Each point is reached from the start by the listed moves, each made once or not at all, plus a little noise. Say if it took an odd or an even number of moves. Then give how often each move was made.
In the rows, zero is written as 100.

Moves:
(1):  72  98  86 135 108 112
(2):  96 116  71  94  79 100
(3):  99 127 194 109  44 142
Start:  36 124 117  45 121 107
Points:
 32 143  85  38  97 111 -> odd (0, 1, 0)
  5 138  74  75 116 120 -> even (1, 1, 0)

Moves:
(1):  90  83  94 110 107  98  95
(2): 100  89 107 101 110 100 112
(3): 102 159 106  53 139 107  47
(4): 100 117 124  91 111  95  66
(5):  93 108 107  86  87 117  97
(6): 109  87  96  94 102  96  92
Start:  98  84  91  82 114 116 101
Points:
103 126 107  15 152 136  47 -> even (0, 1, 1, 0, 1, 1)
 99 148 128  27 172 119  24 -> odd (0, 1, 1, 1, 0, 0)
100  95 119  52 112 124  55 -> odd (0, 0, 0, 1, 1, 1)
 93 139 111  23 151 139  57 -> odd (0, 1, 1, 0, 1, 0)
102 155 125   6 151 133   5 -> even (0, 0, 1, 1, 1, 1)

Moves:
(1):  91 115  90 125  88 112  90 110
(2):  91  93 120  92  81 101 103 106
(3): 118  84 115  84  80 101  73  89
(4):  78 108  77  97  93 101 111  99
(5):  84  93 100 117 113  88 103  99
(6):  83 100  94  90  89 106  78 120
(7): 114 119 114 129  66  96  97 110
(8): 114 147 134  87 112 101 113 106
Start: 107 108  97  94  96  92  89  99
Points:
 90 113 114  85   5  99  51 121 -> odd (0, 1, 1, 1, 0, 1, 1, 0)
145 172 150 119  43 100  63 114 -> even (1, 0, 1, 0, 0, 0, 1, 1)
100 114 102 124  47  77  72  96 -> even (0, 0, 1, 1, 1, 0, 1, 0)
114 147 135 107  88  92  69 103 -> even (1, 0, 1, 0, 1, 0, 0, 1)
111 147 151  73  88  93 104 111 -> even (0, 1, 0, 0, 0, 0, 0, 1)
 96 140  95 138  38 105  55 139 -> odd (1, 0, 0, 0, 0, 1, 1, 0)

Moves:
(1):  99  90  86  93 116 107  95  79  82  79  84 112
(2):  96 110  98 117 109 105 105 101 103 101  96  99
(3):  78 116  91  91 109 113 112  99 113 113  84 105
(4):  85  95  93 106  94 110 103 106 111 102  85  97
(5): 109  88 104 100 111 107  97 116 103 105 105 106
(6):  86 103  92 102 109 100 101 106  82 112 102 106
(7):  84  95 108  93 105  99 103  97 104  94  86  97
(8): 109 101  95  92 100 101 101 108  93  93 108  97
(9): 113 108 101  99  99  87  89 110  80 107  93  95
(10):  79 113  93 102 106 107  92  83 111  87  96 123
(11):  93  94 109 107  97  94  86 109 122 109 112  78
Start:  86 106 118  89 104  96 104 105 100 123  87 110
Points:
 49 120  95  93 152 132  93  99 128 110  74 132 -> odd (1, 1, 1, 0, 1, 0, 0, 1, 0, 1, 1)
 33 110 121 113 138 110  90 119 126 130  85 119 -> even (0, 1, 0, 0, 1, 1, 1, 0, 0, 1, 1)
 59 118 129  97 132 103  98 136 127 153  64  90 -> even (0, 1, 1, 0, 1, 0, 1, 0, 1, 0, 1)
  5 107 100 112 138 122  89  88 115 107  47 122 -> odd (1, 1, 0, 1, 0, 1, 1, 0, 0, 1, 1)
 92 117  96  94 145 112  82 101  76  95  67 140 -> even (1, 1, 0, 0, 1, 0, 0, 1, 1, 1, 0)
